Each row is a point. The ring and each string are closed loops that go straight from each point to the next, and from the last back to the first. Before rounding, they use only three directions, however many columns there are. How many times does the string pass through the ring? Passing back the other way cancels.

Ring (6 x 3)
[[ 21.3  -2.5   1.8]
 [ 12.9  15.3   6.3]
 [-12.5  17.5   9.3]
 [-23.5  -3.2   5.5]
 [-13.8 -19.2   3.1]
 [ 10.5 -20.2   1.2]]
String (16 x 3)
[[  5.0   6.2   4.6]
 [  1.8   7.2  13.6]
 [ -4.2  22.1  19.2]
 [-17.5  26.3  16.1]
 [-27.3  20.4   4.1]
 [-23.4   7.9  -6.4]
 [-25.7  -1.4  -5.1]
 [ -6.5  -2.8  -2.1]
 [ -7.8  -9.4   4.9]
 [ -6.2 -20.1  15.4]
 [  1.6 -27.4   9.3]
 [ 14.6 -29.6   0.9]
 [ 22.8 -18.2 -11.3]
 [ 27.0  -7.7  -9.4]
 [ 25.0   2.8  -6.8]
 [ 11.1   7.3  -7.6]]
Times through: 2

Ring (10 x 6)
[[ 23.5 -17.4 -15.7  -7.6 -12.8  -0.9]
 [ 25.6 -11.2 -18.2 -13.0  -4.2 -12.3]
 [ 16.5   1.8 -16.3 -14.5   5.3 -21.9]
 [ -2.8  11.8 -13.1 -10.1   8.0 -24.1]
 [-19.1  12.7 -12.3  -4.3   3.8 -20.7]
 [-29.4   8.6 -11.8   1.6  -3.6 -13.4]
 [-31.7   1.4  -9.5   7.3 -13.2  -1.2]
 [-22.4  -6.0  -5.9   9.9 -20.6  11.2]
 [ -6.5 -12.4  -5.3   7.8 -23.2  16.5]
 [ 11.7 -17.5  -9.6   0.8 -20.4  11.6]]
String (13 x 6)
[[ -0.7  15.1  -3.7  -6.0   5.7 -12.8]
 [ -1.9   2.2 -10.1  -3.9  -3.6  -8.6]
 [  1.0   0.4 -18.8 -10.1   1.2 -21.6]
 [ 12.6  -2.6 -24.5 -16.7   5.3 -29.9]
 [ 37.9  -4.9 -23.8 -24.0   9.5 -30.8]
 [ 31.0  -4.4 -11.9 -13.7   0.1 -10.5]
 [ 11.7   1.5  -3.7  -4.0  -4.8   0.1]
 [  8.6  -5.7 -12.7  -5.7  -7.1  -6.1]
 [ 11.1 -14.9 -24.6 -10.5  -7.8 -15.9]
 [ 31.2 -15.3 -29.9 -21.0   1.0 -28.0]
 [ 13.0  -9.5 -28.4 -16.3   0.8 -28.5]
 [ 14.0   9.5 -18.3 -18.6  13.9 -33.3]
 [  4.5  21.8  -5.4 -12.1  15.1 -23.9]]
Times through: 2
String (22 x 6)
[[  6.5 -14.4 -19.0  -5.3 -12.3  -6.4]
 [  8.3 -11.1 -16.9  -6.0  -9.9  -6.9]
 [  9.6 -14.1 -22.4  -8.9  -8.8 -13.0]
 [  7.7  -2.9 -11.3  -5.8  -5.3  -6.7]
 [ 19.8   2.2  -9.3 -11.0   1.9 -11.4]
 [ 24.4   8.9 -10.2 -16.4  10.8 -21.3]
 [ 19.0  11.8 -19.0 -21.9  18.1 -37.9]
 [  1.3   5.5 -23.0 -15.5   9.4 -34.2]
 [ -5.6   2.1 -17.2  -7.5   0.1 -19.6]
 [ -7.6   5.3 -10.8  -3.9  -1.6 -12.2]
 [-14.4  16.5  -1.8  -0.5   2.0  -8.6]
 [-25.0  19.9   0.1   3.0   1.2  -7.2]
 [-24.1  15.4   0.8   5.2  -3.7  -1.2]
 [-34.4  10.8  -2.6   8.7  -9.1   0.4]
 [-20.2   8.0   1.1   7.5 -10.4   6.8]
 [ -9.9  -1.1  -8.1   1.8 -10.7  -0.1]
 [-11.0  -9.5 -16.4   0.3 -13.9  -4.3]
 [ -4.4   0.1  -4.2   1.9 -10.4   3.8]
 [ -4.8  -5.3   3.7  10.1 -21.6  23.2]
 [  4.3 -14.6   1.0   9.4 -26.7  27.3]
 [ 13.4 -24.9 -10.6   3.0 -26.9  17.9]
 [ 15.4 -25.5 -19.7  -3.7 -20.8   3.2]]
Times through: 2
